Rows are points. Each copy is the shape, with its points in the same order, turned, moved and blurred by noise. Is it also mirrored, or only turned?
In the rows, 128 means zero.

Shape:
[[ 86  85]
 [123 147]
 [120 147]
 [107 106]
 [188 112]
 [108  96]]
Copy 1, 6 rows:
[[204 127]
 [131 139]
 [134 142]
 [174 126]
 [117  66]
 [179 117]]
Copy 1 is: mirrored
Copy 2 (6 x 2):
[[155  84]
 [103 138]
 [101 126]
 [141 107]
 [154 183]
 [147 108]]
Copy 2 is: only turned
Copy 3 (6 x 2):
[[164  86]
 [132 151]
 [133 150]
 [144 108]
 [ 64 121]
 [141  99]]
Copy 3 is: mirrored
Copy 4, 6 rows:
[[121  69]
 [110 141]
 [110 135]
 [126  99]
 [183 159]
 [131  92]]
Copy 4 is: only turned

Shape:
[[ 96  93]
 [ 88 138]
 [120  82]
 [126 140]
 [180 110]]
Copy 1 (5 x 2):
[[ 95  98]
 [ 91 144]
 [117  85]
 [129 141]
 [180 106]]
Copy 1 is: only turned
Copy 2, 5 rows:
[[132  79]
 [ 94 103]
 [158  85]
 [122 130]
 [179 146]]
Copy 2 is: only turned
Copy 3:
[[ 88 113]
 [ 88 154]
 [121  98]
 [128 161]
 [176 127]]
Copy 3 is: only turned

Shape (8 x 3):
[[114 137 142]
 [122 132 146]
 [ 93  53  96]
 [162 123 144]
 [124 182 133]
 [107 114 145]
 [153  64 133]
 [109 114 119]]
Copy 1, 8 rows:
[[142 130 149]
 [144 129 140]
 [170  42  98]
 [157 154 105]
 [104 164 147]
 [151 111 144]
 [198 107  87]
 [146 106 120]]
Copy 1 is: only turned
Copy 2:
[[131 109 149]
 [131 114 157]
 [ 63 173 117]
 [151 145 179]
 [173  91 136]
 [109 118 151]
 [103 182 177]
 [114 132 133]]
Copy 2 is: mirrored

Shape:
[[114 115 161]
 [152  74  88]
 [176 119 103]
 [154  99 133]
 [122 152  84]
 [119 159 145]]
Copy 1, 6 rows:
[[130 142 162]
 [ 64 109 113]
 [105  82 105]
 [102 105 141]
 [136 132  73]
 [164 135 127]]
Copy 1 is: only turned
Copy 2, 6 rows:
[[156 117 115]
 [ 88  57 142]
 [129  68 182]
 [137  77 142]
 [ 95 132 178]
 [154 143 154]]
Copy 2 is: mirrored
Copy 3 (6 x 3):
[[115 127 163]
 [ 85  98  75]
 [143  98  84]
 [119  98 121]
 [125 166  92]
 [149 155 148]]
Copy 3 is: only turned
Copy 4 (6 x 3):
[[151 153 139]
 [150  83  81]
 [128  72 127]
 [155 103 124]
 [ 81 117 107]
 [109 148 154]]
Copy 4 is: mirrored

Shape:
[[160  77 147 157]
 [158 176 192 125]
 [122 178 126 139]
 [109 116 111  94]
 [ 99 159 137 127]
 [ 95 165  95 139]
 [ 99 147 128 141]]
Copy 1:
[[134  98  93 177]
 [131 164 183 173]
 [ 94 175 142 124]
 [139 131 115  90]
 [120 179 128 119]
 [ 84 176 111  94]
 [114 173 109 124]]
Copy 1 is: mirrored
Copy 2 (7 x 4):
[[177 144 140 178]
 [138 176 185  80]
 [115 108 157  92]
 [ 98 129  98 138]
 [ 93 127 151 114]
 [ 93  73 128 113]
 [ 98 111 153 128]]
Copy 2 is: mirrored

Shape:
[[ 69 143 139 165]
 [105 115 111  75]
 [128 117 162 111]
 [156  93  97 135]
 [106 156 140 101]
 [ 96 137  90 175]
 [ 87 148 120  74]]
Copy 1:
[[129 158  70 141]
 [116 104 127  70]
 [125 152 150 107]
 [186 104 146 116]
 [ 93 128 122 116]
 [162 112  73 150]
 [ 87 106 108  89]]
Copy 1 is: mirrored
Copy 2:
[[ 76 154 166 110]
 [111  99 103 151]
 [141 106 157 115]
 [166 161 114 135]
 [102  93 129 106]
 [ 94 192 136 114]
 [ 90  84 112 136]]
Copy 2 is: only turned
Copy 3:
[[ 92 102 180 145]
 [169 124 142  85]
 [155 101 122 147]
 [112 111  72  94]
 [152 136 154 134]
 [ 61 126 144 112]
 [166 144 168 103]]
Copy 3 is: only turned
Copy 4, 7 rows:
[[103 147 116 188]
 [110  67 102 131]
 [112 125 106 108]
 [188 100 112 136]
 [ 86 107 137 126]
 [149 130 128 204]
 [ 79  74 119 133]]
Copy 4 is: mirrored

Shape (10 x 6):
[[137 168 162 141 115 136]
 [126 121 142 125 127 107]
 [124  84 155 137 108 159]
 [203 161 159 120  92 148]
 [126  51 171 137 166  48]
 [160 152 125 159 122 143]
 [124 139 137 118  96 129]
 [133 124 119 155  89 135]
 [130 162  90 135 178  68]
 [143 149 145 150 105 106]]
Copy 1 (10 x 6):
[[147 168 135 106 156 117]
 [116 127 129 132 140 129]
 [110 157 115  92  95 150]
 [158 169  74  99 167  74]
 [ 32 115 133 185  99 112]
 [172 168 110 137 141 125]
 [142 119 127  97 140 120]
 [170 136 121 113  98 123]
 [147 107 142 203 180 136]
 [146 148 132 131 133  94]]
Copy 1 is: mirrored
Copy 2, 10 rows:
[[156 103 155 107 159 153]
 [151  98 119  98 122 123]
 [115 121 154 100 130  82]
 [135  49 154 127 199 131]
 [190 112  71  40 111  59]
 [164 105 140 148 163 128]
 [133  88 150 111 119 136]
 [154  99 162 139 122 108]
 [203 104  63 136 112 158]
 [176  88 145 112 140 133]]
Copy 2 is: only turned
Copy 3:
[[116 131 108 170 128  94]
 [113 139 131 139 151 140]
 [151 116 177 148 129 122]
 [115 174 122 209  86 114]
 [141 179 167 115 226 170]
 [147 134  96 172 109 125]
 [ 98 118 129 155 124 130]
 [137 100 122 169 120 146]
 [114 162  51 101 154 166]
 [117 134 102 174 149 131]]
Copy 3 is: mirrored
Copy 4:
[[148 144 109 138  95 101]
 [131 116 136 152 129 142]
 [141 122 104 163 172 128]
 [190 173  92 135 105 145]
 [112  50 149 208 134 176]
 [153 127 103 108 109 133]
 [147 147 143 139 139 126]
 [166 119 132 112 149 122]
 [ 89  97 173  97  76 146]
 [159 115 136 137 108 124]]
Copy 4 is: mirrored
